Every row gives one point. Each copy is the shape, with its points in the same order, turned, moved and blurred by noise. Is it also mirrored, or only turned?
(in the rows, 128 means zero)

Shape, 8 rows:
[[ 97 190 104]
 [151 186 150]
 [ 91  84 141]
 [100 190 138]
 [141  89 113]
 [187 124 169]
 [190  84 155]
 [180 116 156]]
Copy 1, 8 rows:
[[ 93 176 126]
 [152 169 167]
 [101  64 146]
 [ 97 172 158]
 [158  84 123]
 [198 126 172]
 [218  84 152]
 [188 113 163]]
Copy 1 is: only turned
Copy 2 (8 x 3):
[[ 92 170 120]
 [152 170 145]
 [ 98  72 163]
 [ 91 174 150]
 [148  74 124]
 [200 111 176]
 [198  75 161]
 [191  97 156]]
Copy 2 is: only turned

Shape, 8 rows:
[[ 80 135 137  90]
 [112 131  60 174]
 [134 156 176  56]
 [141 127 124  85]
 [174 133  83  66]
 [188  60  59 189]
 [143 116 117 118]
 [136 172 138 123]]
Copy 1:
[[ 87 124 157  77]
 [ 98 122  73 155]
 [148 154 173  28]
 [144 114 128  72]
 [160 103  71  43]
 [171  50  69 183]
 [142 107 122 104]
 [139 162 126  92]]
Copy 1 is: only turned
Copy 2 (8 x 4):
[[ 62 136 138  89]
 [114 138  63 168]
 [109 154 189  57]
 [124 135 134  79]
 [168 150 101  59]
 [185  68  60 171]
 [130 123 123 112]
 [120 172 151 124]]
Copy 2 is: only turned
Copy 3, 8 rows:
[[ 68 130 123  83]
 [ 88 120  50 172]
 [124 162 149  45]
 [124 128 101  81]
 [162 131  58  72]
 [168  60  61 197]
 [127 117 101 114]
 [116 177 113 118]]
Copy 3 is: only turned

Shape, 12 rows:
[[194 121  69 143  76  76]
 [ 94 144 190  76 117 168]
 [178 193 151  57 209 158]
 [103 109 151 131 136 200]
 [190 179 167  63 175 197]
 [107 181 168 123 154 166]
 [117 137 125 133 113 118]
 [148 152 127  38 186 155]
 [ 97 129  87 141 120 111]
 [136  83 147 155  88 105]
 [121 203 151  53 148 199]
 [ 97 113 146 151 110  99]]
Copy 1 (12 x 6):
[[123 115  66 152  90  22]
 [ 99 157 169  76 134 171]
 [134 230 112  71 218 111]
 [ 69 108 119 104 170 179]
 [ 78 211 124  56 222 121]
 [117 182 161 120 164 161]
 [123 122 120 126 119 117]
 [139 166  90  50 194 127]
 [139 116  85 144 109 144]
 [ 96  77 138 144 118  88]
 [ 93 224 122  62 160 164]
 [127  89 141 134 102 124]]
Copy 1 is: mirrored
Copy 2:
[[215 112  99 174  66  82]
 [ 77 146 158  94 131 156]
 [161 213 126 106 217 143]
 [ 95 114 112 157 138 190]
 [164 206 149 100 181 193]
 [ 88 177 141 155 153 153]
 [121 122 114 156 118 110]
 [148 172 109  77 185 150]
 [112 111  85 165 116  89]
 [137  65 144 177  94 112]
 [101 226 119  94 149 171]
 [103  91 136 182 111  91]]
Copy 2 is: only turned
Copy 3 (12 x 6):
[[188 106  67 141  67  64]
 [ 94 140 173 101 149 164]
 [193 198 151  92 205 130]
 [109  98 136 157 167 180]
 [197 182 156  97 182 177]
 [106 175 146 153 167 144]
 [114 126 112 152 131 104]
 [160 158 126  66 203 121]
 [106 110  73 148 138  85]
 [132  70 141 173  87  94]
 [125 203 145  88 177 182]
 [ 95 101 132 166 124  83]]
Copy 3 is: only turned

Shape, 13 rows:
[[131 169  47 168 197  96 160  58  95]
 [143 141  77 176 162 115 128 145 131]
 [147 135 163 114 140  36 129 176 141]
 [157 158 157  63 129  69 114 141 124]
 [146 152 126 103  62  81 110 182 130]
 [ 64 169 183 136  81  78 180 103 119]
 [ 58 114 189 134 118 155  88  89 130]
 [174 124  82 200 108 122 121  84  94]
 [119 132 167 153 210 156 121 129  68]
 [162 128 109 148 169 145 158 111 145]
 [135  78 148  78  75  76 136 192 113]
 [194 142 103 166 194  70 151 107 113]
 [ 42 106 180 139 123 110 117  99 120]]
Copy 1 (13 x 9):
[[110 164  82 153 249  73 137  50 113]
 [144 142  88 170 205 113 117 131 142]
 [150 167 150 120 144  38 112 191 147]
 [158 180 136  70 130  61 107 150 112]
 [151 175  87 126  89  88  91 178 114]
 [ 52 199 154 140  95  85 164 130 110]
 [ 55 126 185 114 128 160  98 120 121]
 [155 133 102 206 163 113 108  68  98]
 [122 144 180 127 237 142 130 148  87]
 [160 138 119 136 189 123 154  97 152]
 [150 110 118 109  79  71 133 202 106]
 [181 158 129 156 221  49 130  94 130]
 [ 40 126 177 126 132 113 118 135 118]]
Copy 1 is: only turned
Copy 2, 13 rows:
[[139 167  54 184 193  98 173  80 133]
 [146 146  87 178 147 104 138 165 160]
 [145 130 190 116 137  48 145 179 130]
 [147 146 181  67 142  87 131 132 116]
 [143 154 145  88  74  90 107 164 122]
 [ 96 163 177 115  87 132 229 118 121]
 [ 47  96 182 131 110 185 136 106 130]
 [178 135  84 205 101 142 121  96 121]
 [109 127 162 185 211 161 137 147  97]
 [173 120 116 148 176 156 143 136 167]
 [144  89 150  62  98  94 141 209 104]
 [189 133 115 171 199  74 153 120 144]
 [ 59 103 173 144 113 145 176 119 119]]
Copy 2 is: only turned
Copy 3:
[[114 133  39 135 177 162 121  59  65]
 [137 137  63 166 170 138 108 138 136]
 [170 115 135 102 156 145  90 213  70]
 [157 149 138  55 118 125  94 159  85]
 [162 171 109 112  82 117 107 212 107]
 [ 70 133 170 131  92 165 168 177  67]
 [ 52  97 176 133  93 118 103 124 159]
 [175 118  66 184 101 139 123  83 115]
 [124 126 170 157 196  97  92  88 134]
 [155 119 103 123 172 155 139 105 160]
 [173 118 137  92 104  63 134 221 105]
 [194 111  76 131 188 172 106 103  79]
 [ 53  77 168 145 109 112 114 147 120]]
Copy 3 is: mirrored

Shape, 15 rows:
[[ 33 140 133 118 126 148 131  86 104  51 135]
 [129 133  93 129 167 126 117  96  58  73 177]
 [ 87 128  60 149 176 106 139 113 182 150 176]
 [107 133  76 110 140  93 146 113 122 115 139]
 [133  34 162 143  99 143  97 109 110 113  82]
 [196  38 150 124 129 205 116  47 128 100  70]
 [223  66 150 158  74 143 128  62 172  98 147]
 [ 69 154 144 153 112 175 119  58  59 124  83]
 [ 98 115 123  87  88 181 178  99  55 112 152]
 [118 170 136  74 191  87 142 109 145 122 191]
 [109 131 100 143 145 130 132 138 159  81 105]
 [ 82 142  99 133 184 160 120 143 151 113 181]
 [192  71 153 138  67 191  54  97 138 124  92]
 [215  83 176 168 104 187 135 110 112 107  78]
 [134 166 100  70 127 166 116  84  99  80 117]]
Copy 1, 15 rows:
[[131 116 139  88  79 154  54  59 131  67  93]
 [145 135  96 114 167 130  91  81  73  77 152]
 [189  98  89 108 111 102  67 102 112 201 146]
 [143 116  95  87 121  97 107  91 110 129 111]
 [ 67  73 159 166 144 123 136 122 181  87  99]
 [ 90 102 156 184 198 183 164  70 198 111 108]
 [146 115 127 193 135 126 190  88 229 110 177]
 [ 89 131 169 163  91 157 113  61  82  95  62]
 [107  99 136  84  93 184 174  66  90  82 125]
 [159 170 135  44 142  93  79  64 119 160 168]
 [169 128 118 108 121 146  93 127 153 128  72]
 [165 122 119  89 123 163  49 115 110 150 141]
 [ 65 136 117 202 147 164 154 125 212 115 132]
 [123 131 171 180 164 160 201 123 180  93 117]
 [100 180  97  93 136 169 120  46 122 112 101]]
Copy 1 is: mirrored
Copy 2:
[[ 33 139 132 141 131 148 131  51  78  68 103]
 [135 114 100 148 152 147 129  88  55  75 158]
 [ 74 182  44 129 161 141 151  68 151 126 202]
 [ 99 141  80 131 130 116 158  86 103 114 152]
 [ 95  38 146 138 112 129  92  70 169 151 116]
 [176  32 153 106 112 182 104  31 190 111  89]
 [164  84 155 129  46 125  99  32 195  92 183]
 [ 79 135 146 168 119 188 105  49  73 155  73]
 [ 87  91 168 118 100 189 194  83  68 107 137]
 [117 201 129 100 185 100 144 109 117  89 180]
 [ 83 140  86 143 130 129 134 103 160  94 121]
 [ 68 160  86 138 170 179 136 126 144  74 175]
 [139  53 146 109  55 170  44  91 190 135 118]
 [181  63 176 174  87 162 105  75 180 118 118]
 [133 136 123  87 104 169 127 106  88  87  96]]
Copy 2 is: only turned
Copy 3, 15 rows:
[[ 26 123 165 149 102 164 103  61 108  91 132]
 [ 94  94  98 142 132 159 109  57  46 141 170]
 [ 67 109  79 120 158 116 145  93 178 172 179]
 [ 89 110 100 114 118 115 131  95 113 140 132]
 [150  26 180 171  78 158 108  67 146 138 103]
 [183  54 169 147 102 235 131   9 153 164  78]
 [205  79 152 157  70 169 192  13 163 154 164]
 [ 59 130 174 214 103 170 100  63  95 166  78]
 [ 67 101 139 145  51 211 148 110  71 150 117]
 [ 91 140 153  71 164 124 146 104  92 166 189]
 [115 123 117 142 139 144 114  90 161 103 132]
 [ 74 118 115 132 161 172 102 113 147 146 193]
 [209  81 173 176  54 191  87  37 169 178 126]
 [217  79 170 199 104 211 150  65 126 145 106]
 [112 159 127 111  94 186  97  59  82 147 110]]
Copy 3 is: only turned
Copy 4:
[[ 26 156 124 121 161 126 160 104  88  75 112]
 [124 138  98 108 172  72 151 135  65  88 162]
 [114 130  51 172 166 126 166 100 174 140 176]
 [122 132  84 173 146 113 133 125 120 102 133]
 [ 99  33 159  89 118 118 138 117 110 149  81]
 [165  33 138  33 152 174 146  90  85 128  68]
 [196  67 157  64  73 152 180  85 135 112 127]
 [ 69 154 150 119 169 132 157  89  39 164  76]
 [ 89 113 119 142 131 167 178 158  20  99 120]
 [132 147 130 172 197 141 122 132 138  79 206]
 [104 140  97 119 153 124 144 135 166 110  96]
 [ 80 145  77 119 187 134 166 149 149 130 178]
 [140  70 155  30  81 160 116 115 106 178 100]
 [178  76 179  52 128 146 176 149 105 152  63]
 [124 161 105 100 154 159 103 128  65  88 116]]
Copy 4 is: mirrored

Shape:
[[173  89 168 198 149 176 141 143  97 117  74 188]
 [ 81 127 110 112 164 137  94 176 108 151 108 153]
 [168  97 139 135 189  61  77 122 108  91 164 178]
 [ 80  85 178 121  89 106 166 106  83 144 150 194]
 [112 207 177  81  72  82 156 158 132 170 145 173]
 [155 146 133  70  81  67 143 142  92  70 164 102]
 [110 154  94 158 140  97 171 203 132 187  84  85]
 [139 173 152 133 107  65  88  95  67 161 151  92]
 [ 99 181 111 106  72 118 119 111 132 186  95 120]
 [136 167 123 116  78 164  97 129  70  74  87 108]
 [ 66 146  49 198  92 167  75 198 191 121  73  92]
 [ 87 145  86  78 130 125 178  87  70 156 106 158]
 [163  81 146  75 130  71  66 162 121 104 111 206]
 [ 79 161 146 100 118 145  92  97  85  70  62  89]
 [105 110 127  80 149 140 145 155 169 172 142 185]
 [126  85  83 127  96 155 128 199  93  88 149  78]
 [180  75 180 149  81 158 172  94 113 156 109 130]]
Copy 1:
[[146  97 145 185 128 165 159 138 111 156  62 225]
 [ 96 142  95  93 129 119 114 129 106 179 148 191]
 [153 152 141 166 225  55 100  97  91 130 119 197]
 [ 99 121 183 105 105  61 190  65  97 157 112 188]
 [177 199 137  73  91  48 183  93 136 180 111 123]
 [154 151 110 122 124  19 141 131  73  81 117  96]
 [108 116  88 138  94  91 143 199 171 207 145 125]
 [131 179 165 157 124  53  98 112  57 193 117  82]
 [105 162  85 120  78  95 144  77 123 205 110  87]
 [120 168  89 147  80 136 113 135  49 116  77 125]
 [ 58 147  47 160  48 152  50 141 204 145 125 161]
 [ 77 146  82 118 120  96 214  90  65 177 151 139]
 [151 137  90 104 179  46 100  84  91 146  66 220]
 [ 55 173 102 115 120 150 115 127  62 112  71 100]
 [149 120 102  75 145 109 160  74 156 171 150 183]
 [123  85  86 139  74  88  94 163  93  87 156 160]
 [159  54 165 162 101 116 177  89 106 159  70 129]]
Copy 1 is: only turned
Copy 2, 17 rows:
[[163  83 162 204 163 215 136 104  54  99 123 150]
 [ 91 100 101 139 142 130 113 159  89 147 105 144]
 [182  74 124 148 138  78 120  78  85 140 173 197]
 [ 85  87 209 137 146 110 205 107  75 121 152 112]
 [100 191 194 110  64 112 179 169 113 132 151 145]
 [187 131 138  80  70  82 153 118  93 124 182  78]
 [150 162 134 192 141 130 113 200 126 170  78  79]
 [143 188 159 121 102  81 118  69  54 184 142 118]
 [ 93 190 137 124  88 137 160 114 114 159  77 105]
 [136 150  93 113  86 170 122  93  40  91 126  72]
 [ 82 120  47 220  84 169  83 130 163 127  67  65]
 [117 146 118  89 174 117 214 133  71 137  91 100]
 [156  43 141 118  71 102 139 120  79 119 124 201]
 [113 148 112  82 121 135  98  78  61  71  88  80]
 [ 97  90 150 113 143 153 164 167 149 163 125 165]
 [148  71  85 142 105 145 115 140  88 153 158  35]
 [165 103 214 144 132 207 177  77  87 153 129  90]]
Copy 2 is: only turned
Copy 3:
[[140 104 122 193 127 184 159 129 125 153  70 185]
 [ 64 131  97 113 174 150 110 126  95 167 112 121]
 [120  53 107 117 175 132 110 144  80  69 159 169]
 [ 73  82 106 123  69 123 207  86  92 140 157 147]
 [ 54 158 153  84  91  42 133 141 138 145 163 138]
 [127 140  81  84 106  67 150 156 118  55 136 118]
 [118 179 107 164 200  73 148 152 142 209 119  87]
 [134 107 150 131 128  57  97 102  76  80 148  87]
 [ 98 148 123 114 113  75 103  67 158 159 124  85]
 [123 174  91 118  88 120 100 113 110  75  45 105]
 [ 50 175  51 203 158 156  72 132 189 156  77  51]
 [108 168  88  84 150 106 163  35  95 145 139 157]
 [ 80  38  73  80 136 113 104 160 111 115  89 184]
 [102 154 116  99 118 143 130  77 114  69  41  70]
 [ 73 116 108  77 146 154 129 130 157 180 170 153]
 [141 158  12 143 118 161 132 165 114 111 122  79]
 [182  85 135 159  72 135 178 112 163 155 119 140]]
Copy 3 is: only turned
Copy 4, 17 rows:
[[133  68 171 146 218 155  94 141 115 126 104 224]
 [ 74 140 142 128 175 112  46 160 135 155 108 134]
 [144 152  89 128 195  70  61  86  98 124 164 189]
 [ 38  84 124  88 123  91 127  86 112 190 118 213]
 [ 99 179 131 101  62  87 118 145 101 204  47 174]
 [139 136  65  98  93  92 129 124  43 130 104 124]
 [135 110 146 172 158  78 102 161 147 193  45  86]
 [135 168 100 160 110 120  87  53  63 193  93 123]
 [ 98 144 110 114  96 143  79  93 149 191  33 118]
 [108 131 108 128 124 199  92 122  64  94  57 129]
 [ 85 126 115 227 147 149  82 158 224  87  44  88]
 [ 58 112  78  56 183 129 100 107 112 200  56 125]
 [136 132 105  98 126  65  23 132 113 100 131 212]
 [ 71 150 134  99 155 163  95  70  85  74  51  92]
 [ 90 142 136  69 149  97  80 171 190 185 128 163]
 [ 89  74  85 167 133 150 101 186 101 108 132  85]
 [151  43 154 105 124 171 136  87 129 176 121 189]]
Copy 4 is: only turned

Shape:
[[ 73 120  82 149 162 183 196 169 154 159 154 145]
 [176 102 125  95 121 146 197 123  98 122  57 152]
 [ 89 146  75  47 106 125 163 143  96 141  98 180]
 [100 131  68  73 127 162  86 106 116  94  70 155]
 [164 128 190 136 128 148  78 110 184 165 143 120]
 [150 102 132 140 165 185 185  95 182 115  82 135]
 [ 78 162 154  55 175 159 166 138 126 101 127  79]
 [ 92 210  90 124 130 188  83 143 161 139  66 173]
 [146  96 192 131  88 149 102 174 147 178 152  80]
 [177 142 116 161 164  72 113 177 103 172 168  81]
 [139 205  97 156  80 147  87 105 183 100 162 142]
 [ 74 118 168 165  71 144 125  72 113 146  44  98]
 [187 115 191 133  47 176  78 188 177 175 150  38]
 [ 69 158 174 174 132 139 141 157  93  77 157 136]
 [183 217 112 171 130 189 191  77 172 156 171 142]
 [119 150 138 106 110  80 167 136 181 127  94 111]]
Copy 1 (16 x 12):
[[ 98 152  55 173 183 113 201 147 158 140 132 131]
 [161 110 128  91 122 160 202  88 128  89  75 169]
 [ 96 160  96  50 117 137 182 126 141 138 137 195]
 [ 99 144  96  77 119 154  86 104 184 120 109 171]
 [155  75 175 189 119 122 130  94 184 200 108 119]
 [130 114 129 176 159 163 188  81 199  86  84 130]
 [107 153 178  81 181 151 154 158 172 134 148  95]
 [125 213 110 147 119 134 109 120 217 171  91 185]
 [143  58 158 182 104 138 152 164 120 208 108 103]
 [207  94 113 123 152  48 139 139 109 182 116  86]
 [171 162 117 183  66 101 106 113 215 142 182 136]
 [ 70 156 159 176  72 151 122  73  99 127  75 108]
 [180  53 164 195  51 165 139 189 151 224  89  76]
 [128 157 170 180 157  98 123 170 105 102 166 145]
 [212 176 117 198 126 137 205  74 205 152 177 112]
 [108 125 164 108  90  80 185 124 172 120  99 108]]
Copy 1 is: only turned
Copy 2:
[[113  71 135 148 160 204 196 205 150 158 131 139]
 [187 112 142 130 126 141 154 155  64 166  35 105]
 [148 108 126  51 120 195 131 179  65 152  93 164]
 [123  69  96  65 130 187 100 137 101  96  51 120]
 [162  92 160 156 119 135  88  78 195 137 131 106]
 [149  71 151 153 152 140 191 123 155 148  38 102]
 [141 100 170  60 191 156 177 137 105 104 145  81]
 [ 88 122 151 104 162 225  80 144 161  98  56 151]
 [172 100 175 162  83 138  92 144 164 143 175  65]
 [179 153  68 164 170 123  92 168 150 160 181  99]
 [111 149 103 142 101 175 124  99 185  61 115 167]
 [ 44 107 163 124  84 116 107 113 107 162  76  66]
 [191 137 180 176  51 158  82 137 202 107 170  24]
 [ 81 103 158 164 163 119 135 157  87  81 165 140]
 [139 177 127 195 149 204 204  76 171 141 100 158]
 [142 145 152  79 120  99 148 159 157 145 100 127]]
Copy 2 is: only turned
Copy 3:
[[ 62  90  34 115 127 154 183 146 148 182 169 141]
 [157  99  98  83 154 155 198 113 102 127  52 171]
 [ 93 111  87  28 139 115 154  87  72 160 109 126]
 [150 101  34  70 123 145 108  52  90 109  97 100]
 [186 130 126 148 123 170  88  81 192 152 155 171]
 [140 109  53 133 145 179 195  90 183 108 103 177]
 [104 117 119 101 181 166 160 119 138 105 150  57]
 [101 173  20  76 122 173  64  93 138 145  94 125]
 [176  87 165 141  81 164 105 139 182 188 138 133]
 [196 124 110 162 168  84 110 178 125 210 155 138]
 [162 209  56 114  66 122  92 103 140 121 171 156]
 [117 134 120 191  78 164 134  54 114 143  42 118]
 [226 114 169 128  46 179 101 160 214 189 132 112]
 [ 85 116 111 171 111 143 101 160  92  92 154 132]
 [151 228  58 129 125 190 186 133 145 155 182 203]
 [123 146 122 115 134  77 158 100 172 133  98 133]]
Copy 3 is: only turned

Shape:
[[147 165 125  96 173  93 126  93 120  18 137 159]
 [ 99 172 119 149 168 129 149 139 113 136 140 145]
 [142 111  86 148 166 110 116 110 123  71 131 137]
 [127  92 134 124 176  99 116 139 129 181 129  90]
 [117 149 146 127 169  95 111 116 120 164 163 145]
 [ 98 128  95 130  76  97 149 124 120 178 221 157]
 [ 51 151 107  59 128 133 139 110 194 173 112 130]
 [133 131 101 153 170 145  42 106 120 108 106 121]
 [141 164 118 135 170 118 142 121 121 136 133 155]
 [121 105  92 148 153 109 129 119 125 113 104 149]
 [125 145 139 126 108 161 142 117 146 182 124 151]
 [144 156  98 126 162 176 144 113 157 177 175 160]
 [121 148 130  56 161 108 139 154 114 171 144   7]
 [141 139  76 148 166  93 119 102 111 179 116 152]
 [144 134 124  88  95  98 147 114 126  63 151 147]
 [128 152 126 144 156 147 146 134 207 163 111  67]
 [147 159 124 118  83  95 126 160 173 171 133 146]
 [129 146 141 110 121  88 145  99 154 179 112  48]]
Copy 1, 18 rows:
[[147 186 184  92 155  98  99  98 133  50 100 124]
 [119 163 129 170 137  93 138 157 150 126 133 154]
 [154 134 156 137 114  88 104  77 180  97 128 148]
 [144  92 117 146 160 100 130 103 164 202 131 118]
 [116 132 121 147 177  84 115 115 121 160 131 150]
 [ 57 108 107 122  98  51 112 126 100 162 198 167]
 [ 29 126  83 110 150 142 128 155 162 158 109 105]
 [143 126 150 190 135 149  74  69 151 125 101 153]
 [145 164 117 143 139 100 135 129 143 133 127 171]
 [121 104 133 147 124  99 125 108 175 105 108 161]
 [ 96 115  89 141 138 145 156 138 112 146 134 170]
 [110 168  96 136 136 141 143 115 150 163 187 178]
 [151 139 139 120 117 116 128 155 127 240 122  43]
 [133 147  84 156 122  86 115  95 154 165  95 193]
 [114 124 158  71 112  89 111 117 108  80 133 133]
 [142 120  59 153 138 161 129 143 175 145 144  91]
 [117  93  82 105 116 123  93 178 106 140 139 168]
 [138 120  65 129 132 107 133 135 105 171 110  77]]
Copy 1 is: mirrored
Copy 2 (18 x 12):
[[187 142 156  56 109 134  93 114 125  62 139 143]
 [142 158 119 116 135 147 176 174  83 126 133 115]
 [160  97  93  86 101 144 119 129 132 116 136 143]
 [112  94  84 121 168  98 140 190 133 173 135 117]
 [143 166 118 108 153 102 149 173 119 156 159 135]
 [138 168 105 212 127 117 165 147  82 130 212 158]
 [ 36 188 108 166 180 131 137 141 111 107 119 127]
 [120 131  99  71  95 160 110 131 118 197 116 122]
 [164 149 121 108 139 129 155 162 103 133 122 134]
 [124 105  95 106 100 130 152 130 122 120 116 154]
 [104 145 154 174 158 145 167 134 105 164 123 131]
 [150 162 113 151 188 178 146 139  92 164 137 161]
 [111 114  96 148 199  70  85 189  72 142 129  36]
 [141 147  81 126 133 104 151 150 115 171 104 174]
 [153 127 168 147 114 120  93 120 125  75 164 139]
 [112 131  87 151 186 164 138 153 148 151  84  58]
 [130 157 139 209 127 131 130 189 148 144 127 130]
 [109 138 102 169 161  62 134 144 130 150 108  63]]
Copy 2 is: mirrored

Shape:
[[166  23 150 208 173  68 150  77 143  87  86 185]
 [195 150 143  83 139 177 120 122 173 132 100 155]
 [ 96  84 123  79 102  75  93 155  54 185 123 126]
 [  8 146 138 156 168  51 168 102 138 105 142 127]
 [166 132 175  89 127 113 171 177 113 123  97 140]
 [142  73 170 125 137 159 113 146 116 235  92 153]
 [ 58 111 150 196 203 193 104  93 123 103 101 145]
 [ 82  96 106 182 185 159 126 112 101 160 180 118]
 [108 108 115 174 140 148 125 137  93 120 131  64]
 [118 167 133 110 112 138 115 110 140 156 121  51]
 [179  86 144 134  81 134  92 158 184  94 112 140]
 [165 148 108 189  78 201  56 134 104  86 144 103]
 [131 192 108 188 123 171 136 113 126 179 132  81]
 [156  74 206 182  87 112 145  96  83  58 147 109]
 [108  76  92 134  83 181 119  97 156 150  88 144]]
Copy 1, 15 rows:
[[238 147 172 167 174 131  89 121 145 241  94 200]
 [114 171 144  83 159 180 100 146 176 107 106  96]
 [103  22 175 111  76 141 122 122  67 156  79 122]
 [158  94  77 155  36  68 162 119 163 176 125 183]
 [ 85 101 169 121 119 180  90 151 177 140 124 166]
 [120 142 167  52 112 196  80 102  57 164 116 145]
 [159 185  43 153 128 136 111  60 103 144  78 184]
 [123 151  98 149 132 112 166  96  58 163 127 153]
 [ 82 162 135 184 106 119 130 115  87 159  78 146]
 [ 79 173 145 122  60 134 136 133 145 133  93  90]
 [ 99 141 138 123 176 146  48 157 173 210  80  85]
 [ 69 175 111 205 174 130  76  93 112 139  84  48]
 [ 90 214 144 155  90 102 116 112  94 101 148 103]
 [113 122 151 230 123 182 109  81 161 233 108 131]
 [149 161  97 125 106 166  77 172  73 161  91  93]]
Copy 1 is: only turned
Copy 2:
[[ 16  96  70  66 149 162 215  85 179 177 156 133]
 [148 105 220 110 168 154 121 109 169 158 122 166]
 [109  92  93 160  64 143  86 169 131 167  77 109]
 [ 82  76  41 166 117  70  93 104 125 122 235 133]
 [103 113 189 127  98  78 138 145 168 157 110 156]
 [158  80 123 136 140 124 124 126 209 197  47  86]
 [105  41  92 218 192 158 172  46 171 119 162 100]
 [135  59  73 185 181 137 154 114  91 166 143  83]
 [128  90 101 163 136 125 170 128  99  99 135  78]
 [180  91 139 117 126 120  90 106 109  83 123 105]
 [110 165 184  88 125 172 150 118 176 147 156  81]
 [160 184 164 168 152 202 181 102  95  90 129  88]
 [210 110 106 144 196 111 143 116 116  81 121 126]
 [101 134 124 103  63 128 229  56 102 150 155 107]
 [172  80 105 134 138 206 146 150 194 136 160 102]]
Copy 2 is: mirrored
